Every row gives one point. Each copy is the shape, with its points in the same order, turned, moved and blurred by noise. Say if it was mirrored as well.

Shape:
-0.009; 0.010; -0.030
0.055; 0.016; 0.029
-0.016; -0.061; 0.039
-0.008; -0.023; -0.032
-0.021; 0.085; -0.017
0.003; -0.050; -0.032
Copy 1:
0.024; -0.011; 0.026
-0.011; 0.057; -0.008
-0.055; 0.021; 0.071
0.023; 0.011; 0.065
0.036; -0.033; -0.039
0.016; 0.024; 0.090
Copy 1 is: only turned
Copy 2 (6 x 3):
-0.020; 0.011; 0.028
0.004; 0.045; -0.050
-0.012; -0.060; -0.053
-0.042; -0.012; 0.003
0.036; 0.039; 0.064
-0.063; -0.017; -0.014
Copy 2 is: only turned
Copy 3 (6 x 3):
-0.015; -0.013; 0.022
-0.086; 0.032; 0.010
0.001; 0.052; -0.053
0.010; 0.012; 0.011
-0.047; -0.069; 0.017
0.023; 0.041; 0.017
Copy 3 is: mirrored
Copy 4 (6 x 3):
-0.042; 0.028; 0.018
-0.002; -0.051; 0.026
-0.011; -0.004; -0.070
-0.057; 0.020; -0.006
0.007; 0.052; 0.077
-0.073; 0.006; -0.029
Copy 4 is: mirrored

Shape, 9 rows:
0.007; -0.018; 0.040; 0.053
-0.018; -0.062; 0.001; 0.016
-0.014; 0.019; 0.040; -0.048
0.014; 0.004; 0.005; -0.087
-0.002; 0.011; -0.022; 0.073
-0.012; 0.059; 0.023; -0.068
-0.027; 0.019; -0.015; -0.052
-0.044; -0.015; -0.005; 0.057
0.019; -0.066; 0.020; 0.029
Copy 1, 9 rows:
0.025; -0.029; 0.019; -0.057
0.052; 0.014; 0.022; -0.009
-0.035; -0.023; 0.036; 0.033
-0.062; 0.034; 0.012; 0.056
0.039; -0.027; -0.051; -0.042
-0.070; -0.036; 0.005; 0.061
-0.019; -0.006; -0.011; 0.061
0.068; -0.030; -0.021; -0.016
0.033; 0.036; 0.030; -0.037
Copy 1 is: mirrored
Copy 2 (9 x 4):
0.017; -0.024; 0.025; -0.054
0.034; -0.036; -0.045; -0.045
0.021; 0.066; -0.028; -0.010
0.054; 0.074; -0.041; 0.025
-0.033; -0.059; 0.016; 0.007
0.004; 0.091; -0.013; 0.027
0.003; 0.045; -0.049; 0.019
-0.032; -0.043; -0.020; -0.041
0.058; -0.044; -0.011; -0.049
Copy 2 is: only turned
Copy 3, 9 rows:
0.020; -0.052; -0.009; 0.021
-0.041; -0.028; -0.019; 0.053
-0.032; 0.013; 0.042; -0.029
-0.043; 0.063; 0.052; 0.002
0.030; -0.015; -0.070; 0.013
-0.026; 0.052; 0.039; -0.058
-0.050; 0.048; -0.001; -0.019
-0.019; -0.040; -0.064; 0.007
-0.007; -0.038; 0.001; 0.071
Copy 3 is: mirrored

Shape (11 x 6):
-0.027; 0.045; 0.039; -0.039; -0.033; -0.061
-0.017; -0.006; -0.024; 0.017; -0.018; -0.010
-0.007; -0.016; 0.039; 0.089; -0.003; 0.028
0.027; 0.004; 0.067; 0.049; -0.021; -0.006
-0.008; -0.011; 0.006; -0.096; -0.066; 0.058
0.034; 0.050; 0.048; -0.005; -0.004; -0.036
-0.036; -0.011; -0.056; 0.019; 0.016; 0.020
0.005; 0.042; -0.019; 0.063; 0.010; -0.016
0.012; 0.021; -0.066; -0.046; 0.043; -0.050
-0.058; 0.018; 0.045; -0.069; 0.019; -0.016
0.018; -0.044; 0.029; -0.034; -0.011; 0.001
Copy 1, 11 rows:
-0.032; -0.068; 0.017; -0.044; -0.058; -0.023
-0.026; 0.007; -0.008; 0.026; -0.016; -0.011
0.076; 0.052; 0.019; 0.021; -0.013; -0.022
0.071; -0.009; 0.010; -0.005; -0.029; 0.012
-0.046; 0.011; -0.081; -0.086; 0.034; -0.003
0.010; -0.050; 0.052; -0.037; -0.025; 0.019
-0.042; 0.046; 0.013; 0.034; 0.022; -0.034
-0.005; 0.019; 0.065; 0.034; -0.028; 0.005
-0.099; -0.044; 0.050; 0.025; 0.032; 0.012
-0.038; -0.054; 0.017; -0.060; 0.001; -0.072
0.007; -0.032; -0.027; -0.019; 0.034; -0.004
Copy 1 is: mirrored
Copy 2 (11 x 6):
-0.009; 0.021; -0.039; 0.078; 0.016; -0.045
0.009; 0.002; -0.025; -0.023; -0.022; 0.009
-0.004; -0.076; 0.023; -0.046; -0.019; -0.028
0.016; -0.040; 0.030; 0.000; 0.001; -0.048
0.107; -0.014; -0.063; 0.023; 0.070; 0.021
-0.008; 0.009; 0.034; 0.053; 0.031; -0.040
0.000; -0.004; -0.043; -0.044; -0.020; 0.056
-0.051; 0.013; 0.012; -0.036; -0.003; -0.016
-0.016; 0.074; -0.010; 0.029; -0.016; 0.070
0.007; -0.036; -0.055; 0.088; 0.023; 0.025
0.071; -0.016; 0.012; 0.037; -0.009; 0.015
Copy 2 is: only turned
Copy 3 (11 x 6):
-0.017; 0.063; -0.059; -0.051; 0.000; 0.038
0.013; -0.017; -0.035; 0.019; 0.019; 0.011
-0.028; -0.026; -0.071; 0.053; 0.066; -0.059
-0.025; 0.045; -0.063; 0.039; 0.041; -0.042
-0.073; 0.007; 0.056; 0.014; -0.016; 0.060
-0.006; 0.070; -0.054; -0.007; -0.014; -0.022
0.028; -0.076; -0.018; 0.007; 0.003; -0.002
0.033; -0.011; -0.087; 0.028; -0.002; -0.025
0.080; -0.007; 0.004; -0.036; -0.040; -0.001
-0.049; 0.004; -0.011; -0.082; 0.000; 0.001
-0.010; 0.031; 0.029; 0.010; 0.037; -0.006
Copy 3 is: mirrored

Shape:
0.018; -0.045; -0.003; -0.012; -0.012; -0.025
0.036; 0.019; 0.018; 0.037; 0.076; -0.028
-0.005; 0.033; 0.014; 0.039; -0.051; 0.011
-0.082; 0.061; -0.102; 0.041; 0.037; -0.051
0.054; -0.061; -0.018; -0.021; -0.026; 0.020
0.043; -0.006; -0.047; 0.008; 0.012; 0.011
0.071; 0.004; 0.002; -0.071; -0.034; 0.022
-0.013; 0.024; 0.042; -0.015; -0.035; -0.008
-0.003; 0.012; 0.064; -0.015; 0.037; 0.035
-0.030; 0.041; -0.009; 0.036; -0.004; -0.036
Copy 1 (10 x 6):
-0.015; 0.055; -0.032; 0.031; 0.025; 0.032
0.021; -0.013; 0.021; -0.060; 0.051; 0.029
-0.032; 0.024; 0.047; 0.014; -0.002; -0.050
0.118; -0.019; 0.083; 0.046; -0.015; -0.007
-0.054; 0.056; -0.013; 0.044; 0.017; 0.067
0.002; 0.042; 0.034; 0.016; 0.021; 0.058
-0.075; 0.031; -0.021; 0.014; -0.047; 0.051
-0.036; 0.001; -0.009; -0.006; -0.029; -0.037
-0.057; -0.051; -0.002; -0.022; 0.018; -0.005
0.053; 0.003; 0.043; 0.002; 0.010; -0.027
Copy 1 is: mirrored
Copy 2, 10 rows:
-0.005; 0.013; 0.008; 0.021; 0.030; -0.031
-0.065; -0.056; 0.003; 0.040; -0.034; 0.017
-0.042; 0.033; 0.026; -0.043; -0.001; 0.058
-0.024; -0.056; 0.072; -0.110; -0.076; -0.053
-0.018; 0.039; -0.054; 0.012; 0.044; -0.032
-0.041; -0.007; -0.040; -0.020; 0.007; -0.024
0.029; -0.016; -0.058; -0.011; 0.071; 0.020
0.025; 0.012; 0.028; -0.004; 0.006; 0.048
0.004; -0.020; -0.022; 0.035; -0.044; 0.063
-0.033; -0.018; 0.054; -0.042; -0.022; 0.023
Copy 2 is: only turned

Shape:
-0.036; 0.012; 0.021; -0.105; 0.037; -0.019; -0.039; -0.016
-0.034; -0.004; 0.006; -0.054; 0.010; 0.046; -0.049; -0.058
-0.017; -0.017; -0.006; 0.072; -0.065; -0.007; 0.049; -0.023
0.001; -0.014; -0.044; -0.054; -0.027; 0.021; -0.048; 0.025
0.042; -0.045; 0.084; 0.079; -0.022; 0.017; 0.031; -0.014
-0.017; -0.002; -0.041; 0.035; 0.013; 0.049; -0.008; 0.031
0.026; -0.045; -0.051; 0.069; -0.005; -0.016; 0.029; -0.041
-0.015; -0.033; 0.029; 0.071; -0.047; -0.020; 0.001; -0.012
0.001; -0.002; 0.007; -0.070; -0.010; 0.034; 0.018; -0.022
-0.010; -0.033; -0.050; -0.041; -0.016; 0.044; -0.064; 0.014
0.037; 0.035; 0.025; 0.047; -0.046; -0.012; 0.000; -0.031
Copy 1, 11 rows:
0.012; 0.084; -0.035; -0.033; -0.048; -0.025; -0.033; 0.039
-0.021; 0.036; -0.028; 0.015; -0.056; -0.032; 0.041; 0.023
0.011; -0.086; 0.047; 0.019; -0.012; 0.042; -0.007; -0.039
0.039; 0.019; 0.001; -0.060; -0.011; 0.005; 0.062; 0.031
0.030; -0.099; -0.054; 0.079; 0.046; 0.042; -0.004; -0.004
-0.010; -0.039; 0.040; -0.030; 0.040; -0.013; 0.032; 0.047
-0.042; -0.048; 0.044; 0.021; 0.031; 0.076; 0.016; -0.020
0.030; -0.062; 0.003; 0.035; 0.031; 0.027; 0.001; -0.057
-0.009; -0.010; -0.036; -0.021; -0.058; 0.013; -0.008; 0.049
0.004; 0.028; 0.004; -0.060; -0.010; 0.000; 0.080; 0.022
0.066; -0.051; 0.014; 0.058; 0.008; 0.053; -0.002; 0.017
Copy 1 is: only turned
Copy 2, 11 rows:
0.001; -0.052; -0.106; -0.044; 0.029; -0.024; -0.008; 0.013
0.031; -0.030; -0.072; -0.001; -0.002; -0.052; 0.051; -0.004
-0.016; 0.049; 0.037; -0.007; -0.056; 0.057; 0.059; 0.020
-0.044; -0.082; -0.022; 0.001; -0.018; -0.024; 0.024; -0.006
0.022; 0.085; 0.039; -0.005; -0.034; 0.044; 0.003; -0.075
-0.006; -0.019; 0.038; 0.040; -0.016; -0.021; 0.001; 0.031
0.021; -0.004; 0.034; 0.048; -0.028; 0.086; 0.047; 0.009
0.000; 0.040; 0.008; -0.008; -0.076; 0.045; 0.016; -0.008
-0.023; -0.019; -0.039; -0.029; 0.040; -0.017; 0.045; -0.013
-0.030; -0.078; -0.026; 0.029; -0.030; -0.037; 0.031; -0.008
0.035; 0.007; 0.039; -0.056; -0.040; 0.036; 0.035; -0.020
Copy 2 is: mirrored
